Each row is a point. Before rounding, the points of a table are all equally far from one centre. They may lie mostly on one side of it. Write the centre, to within rounding.
In the rows, zero is written as 128.

Points, 10 rows:
[[126 125 159]
 [ 79 168 146]
 [128 101 140]
 [ 68 118 108]
 [ 99 118 152]
 [143 142 159]
 [158 115  77]
 [ 71 144 142]
 [114 110  61]
 [ 89 155  54]]
Centre: [118 149 105]

Points:
[[107 112  94 140 189 112 154 128]
 [ 79 175 143 148 124 152 147 129]
 [108 158 130  96 102 134 150  93]
 [ 75 172  99  81 158 147 179 113]
 [112 106 102  85 165 137 110 166]
 [ 93 159 105  48 175 116 129 110]
 [116 174 131  98 187  93 110 148]
 [160 125 153  74 177 166 110 121]
 [106 167 138 144 176 179 126  41]
 [120 120 161 114 151 152 116 158]
 [168 162 151 128 191 153 159 127]
 [138 178 137  73 207 178 139  74]
 [144 139 133 141 119 136 111 157]]
Centre: [119 160 103 117 167 159 116 110]

Points:
[[ 99 136 158 157 139 173 151 165 109  95 144 152]
 [188  65 112 131 151 163 131 140 108  92 168 149]
 [169  72 141 132 145 194 131 140  86  87  87 124]
 [161 116 119 121 186 153 128 145 127  52 134 124]
 [151  66  64  89 141 163 144 142 126 107 122 168]
 [186  52 173 107 145 161 113 119  97  99 116 112]
 [162 116 148  76 171 117 162 160 115  67 130 117]
 [136  93 106  80 118 143 148 182  76 135 122 184]
 [190  88 133  99 141 194 128 127 133 100 100 188]
 [144 102 102  72 179 166 138 140 157  87 131 142]
 [184 161  96 125 109 107 145 152 140 106 133 146]
 [170 117 126 145 107 190 117 134 149  64 134 190]
 [165 144 119 151 142 143 126 110 120  79 117  92]
 [158  98 117  85 181 170 107 157 135  89  77 138]
 [171  78 124  86 174 156 117 162 149  65 133 114]
 [181  82  88 103 126 134 143 154  70 121 145 160]
 [165  84  96 100  60 166 113 169  92  91 148 163]
 [159 100  94  85 105 180 124 181  98  60 125 120]
 [152 156 134  85 149 155 137 124 131  73 168 152]]
Centre: [137  97 138 113 113 132 121 141 126  98 118 145]

Points:
[[169 119  89 146 127  43 147  76  97 152 137 145 109 140 101 161 134 107
  150 145  82 134 148  81]
 [129 139 129 197  39  96 121  66 165 199 148 149  96 123 123 140  91 207
   87 149  76 128 142 110]
 [162  96  84 163  92  84 138  40 120 141 150 140  90 112 102 154 129 110
  127 157 129 100 127 159]
 [157 150 100 181  77 110 148  94 116 126 133 134  51 135  58 144 107 145
  126 175 103  76 147 129]
 [169 129  76 153  94 155 112  54 142 161 147 126 102 127  83 143  90 164
   76 113 118 102 120 118]
 [146 154 130 169  45  95 135  57 124 139 184 151  97 112 103 166  83 113
  115 189 112 104 151 144]
 [134 168 164 180  93  73 141 105 119 167 133 128 100 152 121 129 114 119
  107 178 110 118  88 104]
 [125 151 112 164  31  92 110  73 143 179 129 135  81 167 129 163  79 120
  130 161  95 109 114 113]
 [162 125 116 197 107 112 137  97 146 113 199 153 117 161 105 126 111 152
   35 133  84 123 143 127]
 [139 114 110 167  39  91 131 103 165 149 118 138  67 124 108 161  93 179
   82 186  82 163 186  98]
 [152 150 102 150  84  88 177  95 116 128 140  74  85  87 143 171 106 136
   88 137 108 108 107 140]
 [118 140  96 115 106  89 186  74 166 117 148 140  90 156 142 176 120 133
  128 129 122 140 147 152]
 [128 132 134 145  78 120 150  47 162 185 123 115  78  82  95 141 102 151
   83 112  68 112 149  85]
 [142 123  89 130  84  96 118 110 151 109 148 124 130 103  64 142 120 127
   96 156 156 122 137 163]
 [126 155 121  96  60 112 125  84 178 143 126 112 121 142 131 151 151 122
  123 130  85 118 158  87]
 [118 179 105 136  63  64 166  68  81 136 155 114  74 134 116 103 129 115
   90 146  93 123 137 101]
 [112 142 125 118  40  91 159 108 121 160 194 155  70 142  72 126 124 145
  135 138  72  93 121  78]
 [103 150 156 171 104  93 133  75 110 102 154 141 108 146  63 138  69 119
  107 156 111 156 181 118]
 [134 158 158 156  88  75 146  88 165 147 153 109 116 163  84 111  94 160
   86 109  64 131 199 146]
 [164 134 134 141  90  70 169  85 157 156 177 109  81 109 121 152  99  96
   98 107 123  72 156  77]
 [132 161 137 148  70  82 169  81 131 117 168 126  91 174  81 177 110 155
  119 102 132 123 116  90]
 [130 151  66 203 103 128 158  85 163 189 165 117 100 178 123 127 107 123
  128 167 115 120 145 144]
 [146 128 141 112 112 119 149  78 157 129 142 119 104 140 117 150 123 130
   80 133 116  66 124 140]
 [122 122 108 162  78 105 145  99 153 116 130 156 127 159  93 170  93 137
   51 150 135  97 155 111]
 [142 140 108 167  91  88 156  95 136 163 147 115 110 147  53 191 158 170
  110 128 126 158 116 126]
 [152 130  93 154  59 139 139 153 123 151 122 164 113 138  88 108  72 129
   82 141 112 101 171 111]
 [176 167 118 147  83  67 139  65 136 149 187 112 113 146  56 157 117 125
  103 135 102 120 111 131]
 [127 121  80 190  56  74 149  68 122 111 107 110 105  97  86 144 121 158
   97 127  89  90 128  96]
 [115 129 122 171  57  84 156  92 114 181 162 139 135 129  57 116  74 151
   89 104  90  74 154  93]
 [134 173 103 130  65  73 156  98 144 140 162 111 161 163  88 136  71 128
  128 156 117 128 140 133]
 [139 134 110 191  89  58 114  91 105 144 163 112  91 202  88 160 157 155
   74 139  99 131 135 113]]
Centre: [126 124 109 159  95  94 125 109 130 152 167 127  96 123 119 135 108 152
 118 132 101 130 154 113]

Points:
[[145 110  89 109 128 162 134  78 103 141 125 121  45 126 146 121 118 139
  109 169  97 132 148 130]
 [132 131 128 140 139 132 113  84  78 101  30 111  42  97 100  99 129 143
  141 145 116 141 140 119]
 [ 84 115 107 129 138 138 179  95  98 138  74 135  70  94  97 150 154 119
  108 166 103 160 148 110]
 [114 116 131  88 129 121 104  95 112 136  53 105 104 103 133 130 177 135
   97 182  91 121 185 112]
 [ 94 115 114 151 142 134 137  67 137 135  88 152  60  89 141  80 169 142
  117 159 121 125 164 135]
 [120  93  71 121 175 104 118  83 147 121  67 130  45 132 114 137 158 131
  127 169  84 116 158  95]
 [ 66  81  66 163 130 113 126  90 123 135 101 119  53  90 118 130 186 130
  103 180  84 101 149 128]
 [139 116 125 103 161 110 101  68 117 132  92  93  87 101 138 105 169  85
  151 169 115 129 134 112]
 [107  97 116 120 121 143 141 122 117  64  74 129  66  80  85 123 180 148
  109 141 117 121 191 172]
 [111 139 107 133 139 135 109  91 119 140 127 135  48  96 143 106 162 170
  140 118  72 153 165 141]
 [144 127 102 109  89 116 118  70 100 111  65 140  61  82 142 156 169 139
   96 172 101 129 168 150]
 [ 84 126 133 131 144  85  99  61 110 106  72 141  80  84 132 121 187 131
  120 165  81 126 169 118]
 [141  82  99 138 107 124  97 101 130 115  76 101  62  91 113 123 201 128
   87 212  80  60 152 139]
 [101 132  96 123 158 150 146  66 120 131  70 113  63 135 119 108 165 130
  126 185 111 127 151 119]
 [120 110 149 140 119 133 104  69  99 116  79 115  62  99 120 105 151 137
   85 153  96 135 187 144]
 [111 103  72 131 104 125 153 103 140 124  69 128  43 114 134 155 168 144
   90 191 101 106 165 124]
 [117 114 125 122 165 130 136 139 140 131  61 102  63  75 137  89 106 108
  134 180  81 133 178 118]
 [133 126  81 140 103 149 157  78  96 114  83 141  42 122 106 123 160 181
  111 179 103  94 162 116]
 [131 128 149  94 125 155 137 102 107 145  60 121  40  88 142 110 119 139
  113 183 114 115 154 109]
 [122 110 151 118 131 158  82 111 102 101  80  89  42 103  96 131 200 119
  108 185  73 137 149 123]
 [127 125 108 148 149 158 148  93  89 160  67 125  52  93 122 120 133 155
   69 173  85  98 160 142]
 [143  78 139 170 164  99 105  96 128 125  83 123  45  71  97 131 158  78
  137 134  75 128 132 140]
 [ 81 133 105  98 158 124 133  77  87 110  49 103  93  86 122 122 153 151
  129 174  75 146 147 157]
 [132  91 139 116 147 158 141 106  90 147  57 162  86  71 124 138 165 175
  119 186 114 152 141 143]
 [151 114  88 158 116 144 101 128 105 139  60 109  64  65  77 178 156 132
   90 132  62 130 159 148]
 [108 120 100 124 188 104 112 109  98 102 129  90  67 133 117 120 182 149
  146 191  92  73 146 100]
 [116 121  90 107 161 130 111  83 115 137 109 114  62 114 113 127 154 141
  110 110  90 150 176 105]
 [126 134 112 165 142 127 140  81 100 134  85  60  51 101 104 132 185 123
  125 183  72 132 140 127]
 [116  76 132 117 114 160  89  60 111 127  87 123  76 128 100 107 148 158
  114 168  60 140 137 138]
 [105 115 123  97 192 118 127  91  94 142  64 126  44  80 123 128 176 146
  124 127  98 132 106 106]
 [107 115  79 116 133 118 109  81 104 135  92 143  11 107 116 103 175 120
  148 143  88 128 148 107]]
Centre: [131 119 109 130 132 119 114 131 119 112  99 132  85  86 102 121 148 141
 122 164  91 108 118 130]

Points:
[[114 157 142 104 130 153 142 184 107 128 155  99 209 158  82  98 147 126
   81 166 190 152 115 140]
 [128 140 175 161 107 146 174 175 108 140 162 103 201 131 137 153 169 124
  105 174 160 113 171  94]
 [125 178  88 159 124 158 125 192  82 113 176  90 165 141 111 122 133 116
   95 171 160 159 147 140]
 [115 158 135 140 162 153 141 175  67 112 172 106 209 146  73 147 143 168
   81 150 128 172 147 158]
 [131 133 110 149  99 202 162 178 110 137 163 106 181 144  92 101 135 110
  100 145 173 124 108 151]
 [ 92 153  95 117 141 165 159 221  87 130 149 101 203 172 101 114 126 169
   91 153 186 167 131 142]
 [126 166 137 144  89 167 125 176  71 152 158  77 147 171  85 153 144 146
  100 150 172 139 169 148]
 [167 161 133 146 142 162 135 188 138 116 143  50 162 171  83 126 168 114
   91 130 158 128 130 140]
 [143 127 158 136 109 123 183 143 100 142 186 111 163 134 141 111 145 125
   50 179 191 150 147 122]
 [ 84 136 145 136 119 152 146 198 116 104 152 124 166 140 123 165 110 103
   86 198 144 182 143 173]
 [140 183 117 124  86 166 154 173 116 147 123 134 180 178 102  99 159 125
  108 191 137 193 186 162]
 [119 164 108 140  61 142 144 171  90 127 138  96 201 144 104 174 166 112
   78 134 166 135 129 145]
 [ 74 133 129 127 118 153 148 184  81 121 179 130 160 136 100 115 105 122
   86 175 165 126 149 150]
 [ 91 184 154 114 136 148 160 185  95 150 138  79 179 152  92 132 160 113
  122 179 185 139 128 121]
 [ 82 136 156 115 129 152 157 127  94 131 187  88 148 139 101 131 100 110
   77 159 149 167 134 157]
 [ 86 158 139 130  88 173 157 149  69 158 163 113 161 129 117 140 169 158
   58 153 128 154 141 142]
 [119 165 119 115  85 149 110 185 128 125 176  98 159 163  63 142 121 153
   71 137 149 153 150 147]
 [111 143 149  99 148 177 148 200 124 110 175 101 195 145 116 137 123 120
   84 161 160 164 179 141]
 [ 89 161 133 130 151 177 168 172  93 148 173  82 188 140  61 130 151 142
   86 152 171 159 141 161]
 [ 92 163 122 137 103 129 122 181 107 143 174 107 159 155 104 166 154 146
   35 128 157 143 130 142]
 [158 162 130 169 172 138 121 206  99 124 149 111 183 157  80 141 154 122
   85 174 130 181 149 167]
 [125 170 128 111 101 176 161 173 117 158 148 132 203  97 103 140 138 107
  143 185 166 149 137 148]
 [125 184 132 104 131 150 175 145  69 133 166 108 167 144 105 121 185 110
   79 140 122 154 122 138]
 [112 151 126 128 115 161 148 141 102 139 148  56 188 121 128  99 165 144
   41 127 154 182 135 141]
 [113 149 133 107  98 159 134 172  97 157 175 137 198 165 128 110 113  97
  108 163 149 143 119 136]
 [ 69 150 121 114 169 160 132 180  95 158 154  73 167 134 114  99 167 146
   93 125 134 123 132 114]
 [118 129 153 169 124 182 149 198  86 127 115  89 184 141  78 128 146 114
   90 147 168 194 141 127]
 [105 138 143  82 136 159 149 192 109  87 178 110 147 153 113 134 194 135
  118 150 148 134 162 155]
 [109 165 119 136  90 165 165 183  60 122 145 108 169 158 109 145 138 172
   49 139 163 136 137 130]
 [116 111 105 131 139 138 156 198  76 103 175  80 200 168 101 155 129 110
   71 156 162 162 139 105]
 [110 140  96 119 111 167 145 187  92 127 135 144 183 155  77 198 153 144
   59 154 183 147 148 134]]
Centre: [128 117 109 134 132 121 166 150 130 142 119 108 162 150 117 140 141 157
 116 154 138 154 145 140]
